Rows are points. The points of each table are mixes of a few directions, plus a little noise. Count the directions of each table, and those that both share. Where both have some left over, give the other angles between the two spaces (their principal angles), to ten degrees, smallest first.

First (4 x 2):
[[ 0.61 -0.18]
 [ 0.50 -0.17]
 [-0.51  0.17]
 [-0.60  0.19]]
Second (7 x 2):
[[ 0.20 -0.07]
 [-0.09  0.03]
 [ 0.42 -0.13]
 [ 0.51 -0.16]
 [ 0.39 -0.12]
 [-1.20  0.38]
 [-0.24  0.07]]
Directions: first 1, second 1, shared 1

First (7 x 3):
[[-1.06  1.18  0.44]
 [-0.04  0.04  0.02]
 [ 0.03 -0.05 -0.03]
 [ 0.38 -0.42 -0.16]
 [ 0.37 -0.41 -0.15]
 [ 0.25 -0.28 -0.11]
 [ 0.08 -0.08 -0.03]]
Second (4 x 3):
[[ 0.05 -0.85 -0.05]
 [-0.07  1.08  0.06]
 [ 0.00  0.08  0.00]
 [ 0.02 -0.29  0.00]]
Directions: first 1, second 1, shared 0; angles 40

First (9 x 6):
[[-0.32 -0.71  0.25  0.37 -0.24  0.78]
 [-0.69 -0.17 -0.19 -0.14 -0.28 -0.37]
 [ 0.06  0.07  0.11 -0.27 -0.31 -0.24]
 [ 1.08  0.78  0.24 -0.60 -0.08 -0.57]
 [-0.37 -0.13 -0.18  0.16  0.11  0.03]
 [-0.22 -0.47  0.08  0.63 -0.07  0.65]
 [-0.08 -0.20 -0.06  0.64  0.08  0.41]
 [ 0.40  0.45  0.02 -0.97  0.42 -0.42]
 [ 0.13  0.37 -0.27  0.16  0.36 -0.24]]
Second (7 x 6):
[[ 0.58  0.54  0.08 -0.04 -0.39 -0.56]
 [ 0.07 -0.48  0.03  0.46  1.04  1.30]
 [ 0.15  0.45 -0.11 -0.46 -0.03 -0.66]
 [ 0.16  0.22  0.00 -0.11 -0.12 -0.28]
 [-0.54 -0.42  0.01  0.10 -0.29  0.14]
 [-0.42 -0.22  0.05  0.06 -0.68 -0.25]
 [ 0.01 -0.08 -0.05 -0.01  0.47  0.32]]
Directions: first 4, second 3, shared 3

First (7 x 8):
[[-0.12 -0.46 -0.51  0.03  0.24  0.39  0.25  0.02]
 [ 0.18  0.37  0.96 -0.05  0.14 -0.63 -0.30 -0.39]
 [ 0.18  0.49  0.91 -0.06 -0.01 -0.62 -0.33 -0.27]
 [ 0.03 -0.21  0.21 -0.05  0.38 -0.07  0.00 -0.30]
 [-0.04  0.42 -0.64  0.06 -0.88  0.27  0.04  0.76]
 [-0.14 -0.09 -0.97  0.07 -0.49  0.58  0.25  0.62]
 [-0.05 -0.51  0.04 -0.03  0.65  0.08  0.14 -0.42]]
Second (8 x 8):
[[ 0.10 -0.23  0.34  0.16  0.70 -0.06  0.15 -0.46]
 [-0.21 -0.13 -0.36 -0.44 -0.56 -0.02 -0.30  0.24]
 [-0.11 -0.25 -0.77  0.14 -0.09  0.54  0.30  0.34]
 [ 0.24  0.45  0.44  0.40  0.17 -0.10  0.16 -0.05]
 [ 0.07 -0.37  0.96 -0.18  0.96 -0.51 -0.19 -0.95]
 [ 0.08  0.35 -0.24  0.29 -0.27  0.20  0.19  0.38]
 [ 0.21  0.61 -0.08  0.54 -0.24  0.18  0.32  0.42]
 [-0.37 -0.39 -0.34 -0.95 -0.71 -0.22 -0.64  0.09]]
Directions: first 2, second 3, shared 2

First (10 x 9):
[[ 0.31  0.08 -0.22  0.01 -0.08 -0.08 -0.08  0.41 -0.21]
 [-1.79 -0.93  0.58  0.56  0.12 -0.01 -0.09 -0.68  1.62]
 [-0.14  0.06  0.28 -0.10  0.04  0.18  0.05 -0.20 -0.04]
 [ 0.16  0.06 -0.05 -0.01 -0.06  0.01 -0.06  0.28 -0.14]
 [ 0.54  0.30 -0.29 -0.22  0.08 -0.10  0.29 -0.44 -0.41]
 [-0.34 -0.56 -0.62  0.56 -0.05 -0.50 -0.05  0.30  0.87]
 [ 0.12  0.18  0.29 -0.14 -0.06  0.25 -0.15  0.36 -0.35]
 [ 0.07  0.06  0.05 -0.09  0.04  0.05  0.03 -0.08 -0.11]
 [ 0.58  0.27 -0.38 -0.16  0.06 -0.16  0.27 -0.36 -0.35]
 [ 0.50  0.50  0.38 -0.38 -0.08  0.39 -0.15  0.45 -0.85]]
Second (7 x 9):
[[ 0.23 -0.28 -0.02  0.20  0.26  0.15  0.49  0.32 -0.19]
 [-0.78  0.78 -0.44 -0.03 -0.12  0.29 -0.41 -0.36  0.25]
 [ 0.08 -0.85  0.16 -0.63  0.32 -0.73 -0.38  0.04 -0.43]
 [ 0.48 -0.14  0.73  0.02 -0.13 -0.51  0.09  0.29  0.30]
 [ 0.03  0.60 -0.03  0.83 -0.59  0.43  0.50  0.18 -0.24]
 [-0.17 -0.11  0.24 -0.57  0.53 -0.42 -0.31  0.06  0.60]
 [ 0.13 -0.03 -0.67  0.18 -0.25  0.76  0.02 -0.55 -0.28]]
Directions: first 3, second 5, shared 0; angles 60, 60, 80

First (8 x 12):
[[-0.48 -0.05  0.42  0.31  0.70  0.37 -0.56 -0.24  0.62  0.03  0.12 -0.06]
 [ 0.08 -0.11 -0.07  0.15 -0.08  0.00 -0.11 -0.24  0.12 -0.02 -0.11 -0.19]
 [ 0.73 -0.29 -0.68  0.02 -0.95 -0.50  0.28 -0.24 -0.32 -0.07 -0.36 -0.31]
 [-0.08 -0.23  0.02  0.36  0.18  0.07 -0.42 -0.42  0.47 -0.01 -0.06 -0.25]
 [-0.13  0.76  0.28 -0.99 -0.03  0.01  1.04  1.23 -1.09  0.04  0.35  0.79]
 [-0.41 -0.08  0.28  0.22  0.59  0.18 -0.51 -0.10  0.51  0.07  0.22  0.09]
 [ 0.36 -0.01 -0.47 -0.42 -0.59 -0.53  0.40  0.50 -0.57  0.04  0.14  0.39]
 [-0.05  0.02  0.23  0.31  0.13  0.36 -0.11 -0.47  0.28 -0.08 -0.26 -0.48]]
Second (10 x 12):
[[-0.43  0.03 -0.02 -0.23 -0.25  0.22 -0.73 -0.18  0.01 -0.49 -0.31  0.42]
 [ 0.84  0.99 -0.83 -0.96  0.70  0.47  0.18 -1.01  0.30  1.55  0.69  0.33]
 [ 0.27  0.05  0.14 -0.09  0.52 -0.03  0.15  0.08  0.28  0.22  0.28  0.07]
 [-0.23 -0.13  0.28  0.37  0.51 -0.37  0.17  0.36  0.12 -0.21  0.02 -0.02]
 [ 0.35 -0.17  0.14  0.21 -0.03 -0.15  0.40  0.20 -0.01 -0.05  0.05 -0.27]
 [-0.86 -0.37  0.28 -0.33 -0.50  0.39 -0.46  0.32 -0.16  0.33  0.02 -0.11]
 [-0.45 -0.04  0.06 -0.25  0.41 -0.63 -0.22  0.18  0.02 -0.66 -0.62  0.40]
 [ 0.49 -0.39  0.37  0.68 -0.44  0.14  0.20  0.28  0.03 -0.56  0.11 -0.35]
 [-0.56  0.04 -0.07  0.85 -0.42  0.29 -0.20 -0.09 -0.22 -0.09  0.16 -0.20]
 [ 0.56 -0.01 -0.36 -0.24 -0.50 -0.33  0.52 -0.14 -0.36 -0.05 -0.42 -0.28]]
Directions: first 3, second 6, shared 1; angles 60, 80

First (9 x 14):
[[-0.02  0.21 -0.45  0.07  0.11  0.04  0.16 -0.03 -0.20 -0.22 -0.04  0.06
  -0.01  0.03]
 [ 1.42 -0.55  0.52  0.43 -0.48  0.46  0.22  0.27 -0.08  0.34  0.43 -0.14
   0.53 -0.20]
 [-0.83  0.39 -0.47 -0.21  0.34 -0.27 -0.06 -0.16  0.01 -0.28 -0.26  0.10
  -0.32  0.10]
 [-1.12  0.05  0.49 -0.51  0.18 -0.41 -0.50 -0.20  0.49  0.16 -0.19  0.02
  -0.40  0.12]
 [-1.14  0.21  0.17 -0.47  0.26 -0.42 -0.42 -0.21  0.34 -0.01 -0.27  0.06
  -0.42  0.15]
 [-0.12 -0.07  0.13 -0.10 -0.03 -0.06 -0.10 -0.02  0.08  0.05  0.01 -0.01
  -0.05  0.01]
 [ 0.40 -0.67  1.33 -0.16 -0.43  0.05 -0.38  0.13  0.50  0.65  0.30 -0.19
   0.19 -0.11]
 [ 0.08  0.27 -0.74  0.17  0.15  0.06  0.29 -0.02 -0.36 -0.31 -0.10  0.08
   0.02  0.00]
 [ 1.33  0.12 -1.02  0.73 -0.10  0.52  0.80  0.20 -0.80 -0.39  0.20  0.03
   0.46 -0.11]]
Second (8 x 14):
[[ 1.06 -0.27  0.77  0.36  0.16  0.79  0.84  0.07 -0.27 -0.02  0.34  0.03
   0.46  0.10]
 [-0.77  0.20  0.26 -0.30  0.41 -0.07  0.02 -0.20  0.14 -0.12 -0.17  0.10
  -0.25  0.20]
 [ 0.07 -0.15 -0.25 -0.01 -0.41 -0.30 -0.47  0.11  0.14  0.21  0.01 -0.12
  -0.01 -0.20]
 [ 0.51 -0.77  0.88 -0.11 -0.90 -0.30 -0.90  0.26  0.62  0.84  0.27 -0.30
   0.18 -0.34]
 [-0.21  0.24  0.39 -0.01  0.68  0.44  0.72 -0.19 -0.20 -0.35 -0.04  0.18
   0.00  0.32]
 [-0.69  0.25 -0.96 -0.18 -0.20 -0.65 -0.65 -0.02  0.10 -0.05 -0.28 -0.03
  -0.33 -0.13]
 [-0.01  0.26  0.18  0.10  0.63  0.49  0.79 -0.15 -0.32 -0.39 -0.02  0.18
   0.05  0.28]
 [ 0.05  0.20 -1.28  0.17 -0.35 -0.40 -0.35  0.11 -0.20 -0.13 -0.13 -0.05
  -0.08 -0.23]]
Directions: first 2, second 3, shared 2

First (9 x 20):
[[-0.26  0.63 -0.95  0.05  0.14 -0.21  0.65 -0.16 -0.28 -0.16  0.48  0.02
   1.04  0.31 -0.42  0.02  0.45 -0.58 -0.08  0.37]
 [ 0.23 -0.11  0.37  0.34 -0.42 -0.19  0.31  0.18  0.06 -0.40  0.01  0.32
   0.52 -0.31  0.15 -0.02 -0.73  0.02 -0.12 -0.64]
 [-0.24 -0.30  0.16  0.09 -0.34  0.27 -0.43  0.10  0.06  0.26 -0.34 -0.24
  -0.33 -0.09 -0.42  0.33 -0.15  0.37  0.02 -0.02]
 [-0.33 -0.63 -0.13  0.03 -0.59  0.30 -0.65  0.10  0.33  0.54 -0.60 -0.56
  -0.58  0.11 -0.14  0.35 -0.12  0.55 -0.17 -0.30]
 [ 0.24  0.04  0.77 -0.06  0.27  0.05 -0.10  0.05 -0.12 -0.25  0.13  0.39
  -0.20 -0.35 -0.15 -0.15 -0.21 -0.02  0.25  0.25]
 [-0.16 -0.21 -0.40  0.18 -0.41 -0.03  0.00  0.02  0.18  0.18 -0.27 -0.30
   0.02  0.21  0.27  0.15 -0.04  0.16 -0.25 -0.47]
 [-0.09  0.98 -0.50 -0.55  1.27 -0.07  0.38 -0.38 -0.56 -0.07  0.76  0.23
   0.11  0.28 -0.37 -0.31  1.23 -0.72  0.39  1.46]
 [ 0.29 -0.93  0.35 -0.37 -0.57 -0.01 -0.82  0.21  0.63  0.17 -0.54 -0.12
  -0.42 -0.18  0.45 -0.44 -0.70  0.55 -0.24 -0.72]
 [ 0.23  0.55  0.36  0.30  0.58 -0.09  0.70 -0.18 -0.34 -0.31  0.37  0.32
  -0.12  0.02  0.62  0.02  0.26 -0.32  0.18  0.10]]
Second (10 x 20):
[[-0.06  0.01  0.00  0.09 -0.01  0.04  0.03 -0.03  0.00  0.05 -0.06 -0.05
  -0.13  0.03  0.06  0.09  0.06  0.06 -0.01 -0.04]
 [-0.28  0.01  0.14  0.59 -0.08  0.27  0.16 -0.08 -0.11  0.36 -0.32 -0.44
  -0.86  0.20  0.50  0.74  0.33  0.33 -0.01 -0.25]
 [-0.32  0.00  0.17  0.66 -0.11  0.32  0.20 -0.12 -0.15  0.39 -0.40 -0.52
  -1.00  0.25  0.56  0.82  0.38  0.38 -0.02 -0.29]
 [ 0.30  0.01 -0.14 -0.57  0.10 -0.27 -0.17  0.07  0.14 -0.34  0.35  0.46
   0.87 -0.24 -0.50 -0.71 -0.32 -0.31  0.00  0.22]
 [ 0.41  0.02 -0.21 -0.81  0.12 -0.41 -0.27  0.14  0.18 -0.49  0.50  0.61
   1.20 -0.31 -0.67 -1.02 -0.48 -0.45 -0.02  0.34]
 [-0.52  0.02  0.28  1.11 -0.20  0.52  0.32 -0.16 -0.21  0.65 -0.65 -0.83
  -1.60  0.42  0.93  1.35  0.58  0.58  0.00 -0.46]
 [-0.04 -0.01  0.03  0.09 -0.02  0.03  0.01  0.00 -0.03  0.07 -0.05 -0.08
  -0.15  0.06  0.09  0.13  0.06  0.07  0.03 -0.02]
 [ 0.29 -0.02 -0.14 -0.64  0.12 -0.31 -0.20  0.10  0.12 -0.36  0.37  0.49
   0.94 -0.23 -0.52 -0.79 -0.35 -0.35 -0.01  0.25]
 [ 0.37 -0.03 -0.18 -0.75  0.13 -0.37 -0.23  0.10  0.14 -0.46  0.43  0.56
   1.10 -0.28 -0.64 -0.93 -0.41 -0.39  0.00  0.31]
 [-0.10  0.01  0.06  0.22 -0.03  0.11  0.08 -0.03 -0.07  0.16 -0.15 -0.17
  -0.36  0.11  0.22  0.28  0.15  0.15  0.00 -0.10]]
Directions: first 5, second 1, shared 1
